Each row of a before or after table is a point. The points were changed in one or more steps. Then noise was added and the rows were shuffled. The steps act on columns, c1 being the first. Write out the steps. A step turns or swaps two columns, mirrors them in a line or flattens them onto one, adds a multiple of one to another, or multiplies or shifts one. Angles are multiples of 10 degrees, from the lower column toward the higher: turns from -170 to 170, lines from 10 to 170 but not 90. Use the fewest steps. Two steps may share a column if one is a turn and the other turns, adds or multiplies; they go together, in the order done. Otherwise the lowest column goes first.

Before (12 x 2):
[[-0.12,-0.25],
[+0.52,-0.03],
[-0.31,+0.02],
[+0.04,-1.07],
[-0.25,+0.02],
[-0.47,-0.74],
[-0.10,-0.65],
[+0.58,+0.22],
[+0.23,+0.25],
[+0.64,-0.18],
[+0.04,+0.28],
[+0.53,+0.18]]
After (12 x 2):
[[+0.62,+0.14],
[+0.50,-0.12],
[-0.18,-0.23],
[-0.16,-1.07],
[-0.57,-0.65],
[+0.29,+0.21],
[-0.24,-0.62],
[+0.08,+0.28],
[+0.58,+0.07],
[+0.66,-0.27],
[-0.23,+0.03],
[-0.28,+0.05]]
Steps: turn c1 and c2 by -10 degrees

Before:
[[+0.14,+0.03,-0.60,-0.02],
[-0.41,-0.24,+0.38,+0.16],
[-0.12,+0.62,+0.22,+0.41],
[+0.17,-0.44,-0.03,-0.15],
[-1.07,-0.29,+0.23,+0.38],
[-0.76,-0.04,+0.55,+0.25],
[+0.30,-0.29,-0.05,-0.43],
[+0.18,+0.34,+0.54,+0.26],
[+0.03,-0.38,+0.64,-0.44],
[-0.20,+1.19,+0.08,-0.38],
[-0.79,+0.21,-0.49,+0.66],
[+0.20,-0.35,+0.22,-0.12],
[-0.04,+0.45,-0.04,-0.08]]
After, 13 rows:
[[-0.77,-0.05,+0.54,-0.26],
[+0.16,-0.48,-0.03,+0.15],
[-0.02,+0.46,-0.04,+0.07],
[-0.14,+0.65,+0.21,-0.39],
[+0.16,+0.32,+0.55,-0.28],
[-0.21,+1.19,+0.07,+0.37],
[+0.31,-0.28,-0.07,+0.43],
[+0.08,-0.39,+0.62,+0.44],
[+0.18,-0.37,+0.26,+0.10],
[-0.35,-0.24,+0.41,-0.15],
[+0.12,+0.03,-0.59,+0.02],
[-0.76,+0.20,-0.49,-0.65],
[-1.04,-0.29,+0.20,-0.37]]
Steps: multiply c4 by -1

Before:
[[-0.15,+0.30,+0.02,-0.08,+0.09,-1.00],
[+0.14,-0.44,-0.76,+0.11,+0.06,+0.34],
[-0.75,+0.31,+0.31,-0.48,+0.10,+0.14],
[+0.66,+0.30,-0.43,+0.17,+0.49,+0.44],
[+0.16,-0.13,-0.54,-0.16,+0.23,-0.08],
[-0.09,+0.12,-0.33,+0.54,+0.09,+0.63],
[-0.49,-0.06,-0.18,+0.20,+0.26,+0.23],
[+0.20,-0.16,-0.39,+0.04,+0.07,+0.07],
[+0.06,+0.40,+0.54,-0.10,-0.50,-0.68],
[-0.54,+0.04,+0.13,-0.49,-0.19,-0.05],
[+0.38,-0.38,+0.40,+0.56,+1.03,+0.38],
[-0.46,+0.52,+0.47,-0.15,+0.18,-0.90],
[-1.17,+0.54,+0.16,-0.48,-0.54,-0.11],
[-0.60,+0.16,+0.14,-0.26,-0.28,+0.16]]
After:
[[+0.05,+0.08,-0.15,-0.07,+0.30,-1.02],
[+0.24,-0.19,-0.51,-0.47,+0.02,-0.04],
[+0.31,+1.05,+0.46,+0.57,-0.38,+0.39],
[-0.06,+0.28,-0.54,+0.20,-0.06,+0.28],
[-0.32,+0.07,-0.15,+0.55,+0.12,+0.65],
[-0.77,+0.07,+0.02,+0.12,-0.44,+0.36],
[-0.54,+0.49,+0.58,+0.19,+0.29,+0.44],
[-0.43,+0.04,+0.13,+0.04,-0.16,+0.07],
[+0.51,-0.50,+0.14,-0.09,+0.38,-0.68],
[+0.25,-0.25,-0.58,-0.26,+0.17,+0.15],
[+0.36,-0.52,-1.14,-0.47,+0.54,-0.10],
[-0.56,+0.22,+0.08,-0.16,-0.16,-0.06],
[+0.42,+0.13,-0.67,-0.49,+0.31,+0.15],
[+0.55,+0.17,-0.38,-0.11,+0.51,-0.89]]
Steps: mirror c1 and c3 in the line at 50 degrees; swap c2 and c5

Before (11 x 9):
[[+0.09,+0.41,-0.04,-0.42,+0.35,-0.21,-0.13,+0.12,-0.34],
[-0.14,+0.54,-0.21,-0.35,-0.29,+0.22,-0.45,+0.46,+0.15],
[-0.69,+0.56,-0.43,-0.74,+0.04,+0.19,+0.32,+0.32,-0.18],
[-0.29,+0.52,-0.60,+0.04,+0.03,+0.41,+0.49,-0.31,+1.05],
[-0.62,-0.75,+0.15,+0.44,+0.15,-0.04,-0.73,-0.27,+0.14],
[-0.54,+0.71,-0.31,+0.37,-0.37,+0.23,+0.53,-0.26,+0.14],
[-0.31,+0.46,+0.15,-0.08,-0.30,+0.83,+0.55,-0.44,+0.71],
[-0.15,+0.42,-0.54,-0.32,+0.23,+0.58,-0.26,+0.12,-0.52],
[-0.35,+0.50,-0.08,-0.10,+0.52,+0.27,+0.04,+0.80,-0.29],
[+0.01,-1.23,-0.03,+0.47,-0.32,+0.04,-0.28,-0.07,+0.21],
[-0.06,-1.04,+0.25,+0.09,-0.28,+0.04,-0.58,-0.25,+0.40]]
After, 11 rows:
[[-0.32,-0.05,+0.56,-0.08,+0.50,+0.67,+0.10,+0.76,-0.34],
[-0.68,-0.45,+0.58,-0.48,+0.05,+0.37,+0.59,+0.34,-0.18],
[-0.10,+0.26,-1.02,+0.29,-0.29,-0.14,-0.35,-0.27,+0.44],
[-0.29,-0.61,+0.49,-0.23,+0.01,+0.26,+0.30,-0.31,+1.05],
[+0.14,+0.01,+0.45,-0.11,+0.34,-0.17,+0.20,+0.16,-0.37],
[+0.03,-0.06,-1.28,+0.33,-0.37,-0.03,-0.38,-0.07,+0.16],
[-0.11,-0.53,+0.43,+0.04,+0.21,+0.64,-0.04,+0.13,-0.52],
[-0.14,-0.23,+0.58,+0.07,-0.25,+0.47,-0.08,+0.41,+0.15],
[-0.54,-0.32,+0.70,-0.10,-0.41,+0.11,+0.13,-0.25,+0.13],
[-0.61,+0.15,-0.77,+0.54,+0.09,-0.19,-0.64,-0.26,+0.05],
[-0.33,+0.10,+0.45,-0.36,-0.26,+0.57,+0.34,-0.42,+0.73]]
Steps: swap c2 and c3; flatten c4 and c7 onto the line at 130 degrees; add 0.5 times c8 to c6

Before, 8 rows:
[[-0.03,-0.21,-0.21,+0.12,-0.24,-0.67,+0.04,-0.07,-0.05,-0.34,+0.03],
[+0.18,+0.10,+0.09,-0.08,-0.17,+0.48,+0.42,+0.59,+0.06,-0.01,-0.86],
[-0.31,+0.81,-0.25,-0.05,-0.22,+0.17,+0.30,-0.01,+0.15,+0.09,+0.01],
[+0.28,-0.12,+0.07,+0.12,-0.27,-0.46,-0.07,-0.19,-0.15,-0.18,+0.71],
[-0.02,+0.09,+0.53,+0.02,-0.23,+0.15,+0.62,+0.17,+0.33,-0.33,-0.81],
[+0.07,+0.10,-0.26,+0.16,+0.16,+0.14,+0.26,-0.11,+0.39,-0.51,+0.18],
[+0.13,+0.21,-0.06,+0.08,+0.35,-0.86,+0.02,-0.15,-0.01,-0.27,+0.64],
[-0.20,-0.02,-0.08,-0.27,+0.06,+0.10,+0.06,+0.11,+0.54,-0.07,+0.19]]
After:
[[+0.04,+0.10,-0.27,-0.02,+0.15,+0.42,+0.26,-0.09,+0.39,-0.52,+0.18],
[+0.18,+0.06,+0.10,-0.27,-0.19,+1.40,+0.42,+0.59,+0.06,+0.01,-0.86],
[-0.29,+0.81,-0.28,-0.26,-0.22,+0.50,+0.27,-0.01,+0.16,+0.09,+0.01],
[+0.26,-0.11,+0.05,-0.05,-0.26,-1.40,-0.07,-0.20,-0.15,-0.20,+0.69],
[+0.13,+0.22,-0.06,-0.11,+0.34,-2.58,+0.03,-0.14,-0.01,-0.25,+0.64],
[-0.18,-0.02,-0.07,-0.47,+0.06,+0.32,+0.05,+0.10,+0.54,-0.05,+0.19],
[-0.05,-0.22,-0.23,-0.08,-0.25,-1.97,+0.04,-0.08,-0.04,-0.31,+0.05],
[-0.01,+0.07,+0.54,-0.13,-0.25,+0.45,+0.60,+0.15,+0.32,-0.32,-0.81]]
Steps: shift c4 by -0.20; multiply c6 by 3

Before:
[[-0.18,+0.26,+0.16,+0.31,-0.06,+0.08,+0.02,+0.40,-0.06,-0.34,+0.06,-0.31,-0.63,+0.15],
[-0.44,-0.14,+0.05,+0.24,-0.01,-0.09,+0.07,+0.24,-0.28,+0.13,-0.28,-0.55,+0.09,-0.18],
[+0.27,-0.05,+0.38,-0.07,-0.31,+0.43,-0.39,+0.17,-0.43,-0.20,-0.42,+0.10,-0.64,+0.13],
[+0.20,+0.28,+0.60,+0.88,-0.31,-0.37,-0.27,-0.18,+0.11,-0.31,+0.00,-0.19,-0.03,+0.27],
[-0.29,+0.28,-0.93,-0.16,-0.05,-0.05,+0.10,+0.31,-0.43,+0.34,-0.14,-0.21,+0.72,+0.12],
[+0.12,-0.30,-0.67,+0.56,+0.35,-0.71,+0.14,+0.18,+0.05,+0.66,+0.07,-0.16,+0.09,+0.14],
[+0.17,-0.62,-0.04,-0.07,+0.53,+0.14,-0.52,+0.85,-0.29,-0.35,+0.07,+0.17,+0.24,+0.34],
[+0.14,+0.02,-0.37,+0.21,+0.19,+0.57,+0.11,-0.01,+0.30,+0.27,+0.23,-0.15,+0.13,+0.24],
[-0.56,-0.08,+0.13,-0.48,+0.10,+0.40,+0.74,-0.19,+0.10,-0.44,-0.05,+0.20,+0.22,+0.18],
[-0.70,+0.17,-0.08,+0.17,+0.32,-0.81,-0.39,-0.41,-0.32,-0.45,-0.43,-0.57,-0.31,+0.00],
[-0.01,-0.01,-0.15,-0.44,-0.24,+0.07,-0.33,+0.35,+0.21,-0.47,+0.59,-0.53,-0.13,-0.23],
[-0.16,-0.15,+0.26,+0.34,+0.27,-0.09,+0.26,-0.34,-0.55,-0.06,+0.37,-0.01,+0.21,+0.06],
[-0.52,-0.36,+0.55,-0.61,-0.02,-0.07,-0.34,+0.47,+0.14,-0.06,+0.62,-0.47,-0.35,+0.70],
[+0.05,+0.35,+0.61,+0.02,+0.48,-0.24,-0.21,-0.24,-0.08,+0.01,+0.00,+0.09,-0.36,-0.15]]
After, 14 rows:
[[-0.33,+0.76,+0.61,+0.60,-0.28,-0.37,+0.05,+0.43,+1.96,-0.30,+0.28,-0.19,-0.02,+0.25],
[-0.49,-0.23,+0.37,+0.24,-0.31,+0.44,+0.02,+0.03,-1.11,-0.21,-0.58,+0.10,-0.64,+0.13],
[-0.20,+0.96,+0.63,+0.08,+0.46,-0.26,-0.08,+0.49,-0.15,-0.02,-0.11,+0.08,-0.35,-0.14],
[+0.08,-0.83,-0.67,+0.37,+0.36,-0.67,+0.18,-0.44,+1.22,+0.66,+0.32,-0.16,+0.10,+0.14],
[-0.02,-1.13,+0.55,-0.58,-0.03,-0.03,-0.64,-0.33,-0.87,-0.06,+1.34,-0.47,-0.33,+0.72],
[+0.05,+0.08,-0.38,-0.03,+0.20,+0.54,+0.17,+0.02,+1.10,+0.25,+0.44,-0.17,+0.15,+0.24],
[+0.35,-0.13,+0.27,+0.61,+0.29,-0.11,+0.00,-0.56,-0.61,-0.08,+0.37,-0.02,+0.19,+0.07],
[+0.93,-0.06,+0.12,-0.46,+0.08,+0.41,-0.11,-0.31,-0.72,-0.43,-0.35,+0.22,+0.25,+0.15],
[+0.29,-0.45,+0.04,+0.37,-0.02,-0.10,-0.36,-0.08,-0.19,+0.13,+0.54,-0.55,+0.06,-0.15],
[+0.23,+0.45,-0.94,+0.16,-0.04,-0.03,-0.20,+0.80,-1.30,+0.34,+0.17,-0.22,+0.72,+0.11],
[-0.30,-0.26,-0.14,-0.47,-0.27,+0.04,-0.18,+0.25,-0.35,-0.49,+1.41,-0.52,-0.14,-0.24],
[-0.53,-1.98,-0.03,+0.14,+0.54,+0.14,-0.14,-0.53,-0.80,-0.36,-0.18,+0.15,+0.24,+0.33],
[+0.03,+0.66,-0.09,+0.32,+0.34,-0.81,-0.82,-0.01,-0.44,-0.46,+0.43,-0.57,-0.31,-0.01],
[+0.09,+0.33,+0.15,+0.29,-0.09,+0.07,-0.16,+0.79,+0.44,-0.35,+0.55,-0.35,-0.65,+0.11]]
Steps: mirror c1 and c7 in the line at 60 degrees; multiply c2 by 3; turn c2 and c8 by 40 degrees; turn c4 and c9 by 40 degrees; multiply c9 by 3; add -1.5 times c12 to c11
